Each row is a point. Examples show where two turns around zero, p and q, send a point. Where does a point land after both, in the order given? Backwards means that the second turn is done in reverse. Each puzzle has new turns, and all numbers are rounded.

Turn p:
[-14.7 -11.0  -3.4] -> [ -5.8  -2.9 -17.5]
[ 18.3  12.1 -12.8] -> [21.7  2.3 12.9]
[-8.2 -5.5 10.1] -> [-13.6  -1.1  -3.7]
[-16.6  21.4  18.0] -> [-18.2  26.6   4.5]
[ 21.2 -17.0 -11.9] -> [ 15.8 -24.8   3.8]
Turn q:
[ 0.6 12.7 -3.9] -> [-3.7 11.3 -6.0]
[32.5 -6.6 -5.7] -> [ 4.7 14.0 30.2]
[  3.5 -14.2  14.7] -> [ -4.9 -16.0  12.3]
[-33.6  -6.1  -1.6] -> [  8.4 -19.7 -26.7]
[-3.1 14.2 -3.5] -> [-4.4 10.3 -9.9]
Where do these land?
p, then q: [-15.2  11.2 -14.1] -> [ 1.6 23.3 -3.2]
p, then q: [ -0.2 -11.5 -15.1] -> [14.4  4.4 11.6]
q, then p backwards: [23.1 26.7 13.4] -> [-14.8  18.3  29.5]
p, then q: [  6.5 -18.6   5.7] -> [ 11.1 -16.9   3.6]
p, then q: [-14.2  -7.9  10.2] -> [  9.9  -3.6 -16.1]

Turn p:
[ -2.9   0.1 -18.4  20.1  21.8  21.6] -> [-14.4  31.1   3.5  12.0 -10.3 -15.9]
[-25.8  -4.3  21.7  -4.3 -28.2  10.2] -> [  6.2 -26.8   9.4 -19.3  11.1 -27.1]
[ -7.4  -4.2 -15.7  34.8  12.5   1.5] -> [-15.0  17.7 -18.9  18.3  -6.6 -20.4]
[ 13.2  16.8  -2.9 -10.6   0.8  -1.8] -> [ 11.2  -0.6   8.6   5.2 -11.0  15.3]
[ -2.9  -9.7 -19.9  -7.7  -4.4  12.9] -> [-22.4   0.7  11.9  -5.7  -8.1   0.0]
[ 18.1  -9.3  25.8 -11.7  13.4 -27.4] -> [ 18.4   1.2 -16.3  -4.0  26.5  28.7]
[ -0.9   3.0  -6.6 -14.9  -2.8   6.0] -> [-2.6 -2.1 11.6 -8.8 -7.8  5.9]
[  3.5   2.6   0.8  -4.9  16.4 -23.6] -> [  8.7   7.7 -19.8  -4.0  -1.5  18.0]
[  5.1   5.1  15.1  -0.8 -29.5   0.5] -> [  9.9 -29.0   9.9   6.3   7.6  -4.5]
Turn q:
[22.1 11.3  8.0 18.7 16.9 19.4] -> [21.4 21.3 -2.1 26.8  7.5 -2.1]
[ -7.6   5.2 -16.1   1.9  -9.1 -17.2] -> [ -2.5 -20.3  -0.2  -3.7  -9.9  13.9]
[ 24.1 -14.0   5.9   9.2 -24.4 -11.4] -> [ 16.7  11.4  19.0 -15.2 -24.5   4.6]
[  0.4  -1.8   3.2 -18.5  -3.9  16.1] -> [ -0.3   9.2  -7.8 -15.4  15.0  -4.6]
[-13.9  -8.4  -4.2  16.0  18.9  15.4] -> [  2.1  -7.9 -10.9  19.0   2.9 -24.0]
[-14.8  -4.7  15.8 -15.4 -23.0   1.0] -> [ -8.6  -4.2  17.1 -26.3  12.0  -6.2]
[-10.2  12.4 -12.5 -11.9  24.6 -23.3] -> [-28.7  -9.3 -15.1  14.8  -3.0  18.5]
Where do these land?
q, then p: [ 15.0 -23.3   1.4  12.7  -6.3   1.2] -> [  9.6 -25.1   0.4   9.8  -2.0  12.2]
q, then p: [ -3.7   9.4  -4.6 -15.3   5.9  21.0] -> [ -5.7  22.3  -4.1  -2.2 -13.5  10.1]
q, then p: [ -3.6 -14.9  -8.9  11.4 -25.0  -4.7] -> [ -4.5 -19.7   6.7  -4.6  18.2  16.8]
q, then p: [ 14.4 -10.7  -0.7  -2.1 -11.2 -18.9] -> [  5.9 -20.2  18.2  -4.8   0.0  -3.4]
p, then q: [-16.5   9.1  14.7 -16.3  10.7  19.8] -> [-13.8  23.3   8.7  -7.8   7.4  20.5]
q, then p backwards: [-21.4  -7.1 -11.3  -5.1   6.1   6.4] -> [-13.3 -11.6   0.9  10.6 -15.1  -9.3]
p, then q: [ 15.7  37.5   9.4  14.8  19.7 -25.0] -> [ 48.6   7.7  -6.4   6.1 -11.6  18.3]

Turn p:
[-16.7   7.4 -11.2  32.0   6.8   3.0  -7.3  19.9] -> [-16.4   5.2  34.5  12.6  12.3   8.1 -11.2  -2.5]
[ 1.9 11.4  5.8  0.3 30.0 -0.8 10.5 25.8] -> [ -3.8 -32.2  23.3  -8.3   5.4  -6.4  -0.1 -10.3]
[  6.7 -13.3  13.1   6.7  19.8  18.9  -3.1 -15.0] -> [-15.7   6.4  -3.1 -32.0   3.7  -8.9  -2.2   2.4]
[  2.5  -2.9 -14.0 -18.9  -4.6 -17.3   4.8 -16.0] -> [ 18.8  -0.9 -11.1   2.7 -22.6   4.4   1.3  12.3]
[ 8.9  2.2 14.8 -3.2 14.9  5.4 17.6 11.5] -> [ -4.4 -18.7   4.9 -10.5   2.3 -16.3  10.7 -10.8]
[  8.9 -10.6  -5.9 -25.8 -19.5 -17.9 -16.1   1.3] -> [ 14.0  -3.0 -28.3  10.4 -13.3  22.6  -2.3  -6.7]
[ 20.3  13.2   9.7 -34.6  -8.1 -16.4 -11.0 -21.0] -> [ 39.6  -6.0 -31.0 -11.6  -0.5   7.1   4.7   1.7]
[ 10.7   0.5 -10.3  -4.5 -11.3  17.8  -3.4  -9.2] -> [  3.4  12.8 -14.0   1.4  -1.1 -12.3 -15.8  -2.6]
[-26.9   0.2   2.8   8.4  -1.2  16.7   2.2   4.1] -> [-21.5   0.9   5.6  10.6  14.7  -5.7  -1.5  15.7]
[-16.2  -8.1  -4.9  39.6 -26.8  -9.4   5.7  -1.3] -> [-14.0  35.6  19.3  24.7  -0.8   7.4  16.2   0.7]
Turn q:
[  3.4  14.1  13.5 -27.6  -7.7   1.7   4.2  -6.0] -> [  5.8  -3.9  -6.9  19.7  -4.1 -13.6 -12.6  20.6]
[-10.4  19.5 -24.0   4.1  16.2 -15.4  10.0   3.1] -> [-16.6  10.7  13.4  10.7  22.4  -6.7  -8.2 -19.9]
[ 24.7 -15.8  12.9   8.4 -20.7  -9.6  17.4  -2.8] -> [ 18.9 -27.0  17.8 -15.5 -14.2  -8.7   0.1   3.6]
[  2.9 -18.6   6.7   1.1 -12.5  19.8 -14.6   2.2] -> [ 10.4  -3.9 -20.9 -11.8 -15.3   8.4  12.1   4.0]
[ -6.6  -4.8  -8.3   0.1  20.1 -29.9  11.7   5.0] -> [-13.6  -6.6  26.1  10.3  21.4   4.4   8.7  -5.1]
[-27.0   8.5  -8.5   5.6  29.3  36.7  -0.1   2.5] -> [-27.2  40.5 -19.5  -8.8   6.1  -7.7  13.4   1.1]
[  3.8  -1.7  10.1   8.1 -13.7 -11.8  -2.7  14.0] -> [ -3.0 -16.3   6.9   0.2 -15.9   9.3  -4.9  -5.3]
[10.5  1.7 12.9 10.9 20.9 16.8 -8.6 -7.9] -> [  7.4  28.0   6.1  -9.1 -10.1   5.5   7.0  10.7]
[ -2.6 -16.1 -44.0  -4.7  -2.9  -2.8  -6.5  12.7] -> [  3.5  -8.9 -15.1   6.3  20.4   0.2  19.5 -35.9]
[ -7.7  29.1  17.2  -6.3  -4.6   7.3 -14.1  -2.4] -> [ -6.1  14.2 -11.0  12.1 -13.2   4.8 -25.7  12.5]
[  8.9 -15.9  11.4   0.4 -24.5 -12.7   3.3 -20.6] -> [ 20.5 -26.9   3.0 -14.4   2.5   4.0  -9.5  13.6]
Where do these land?
p, then q: [  5.5 -10.6  -3.5 -13.6  19.3 -25.7 -11.5 -14.7] -> [ 15.3 -10.1 -24.8   7.1 -16.1 -18.8  10.4   0.2]
p, then q: [ -6.2 -18.4   7.1  20.0 -11.0 -20.8   2.3  -4.0] -> [-15.2   3.8  -4.8 -11.1  -8.2 -25.7 -15.8   5.9]
p, then q: [ -5.5  -3.7   8.1  -5.3   9.1 -11.7  -2.3   6.1] -> [-1.4 -3.6 -6.8 -6.7 -1.9 -8.4 13.5  6.1]
q, then p: [ -1.5  -1.4 -17.9   9.8   7.1  -0.9  19.2  12.3] -> [ 6.6 -1.5  0.1 -8.1 -4.6  2.0 19.5 21.8]
q, then p: [ -4.9  23.2 -12.9   3.9 -11.1  25.1 -29.1 -17.8] -> [ 28.3   8.5   3.2   2.3   3.6   2.0 -41.9   1.8]
q, then p backwards: [ -3.3 -28.6 -13.5  -3.8  -6.4  23.8  15.5  14.4] -> [ 11.9 -11.2  31.3 -13.8   0.2   1.7  25.1  -3.1]
p, then q: [22.1 36.8 19.1 11.9 -2.5 -0.1 -9.0 17.1] -> [23.7 24.0 27.8 -1.4 11.7  0.9  8.8 24.5]
p, then q: [-14.3  -6.8   7.1 -16.5  23.2   7.1   2.5 -14.5] -> [-11.1 -17.3 -10.5  18.9  -0.7  -0.6  21.3  -5.6]
p, then q: [ 22.5  13.1  -7.9  -9.0   6.6  15.3   2.4 -13.0] -> [22.1 -6.5  6.3 22.0  6.6 11.8 -4.2 -4.3]
p, then q: [-14.5  -3.6  14.2   2.6 -34.2 -12.1  10.1  14.2] -> [-15.6   9.3  16.5 -31.6   5.8 -16.2  -3.9 -11.8]
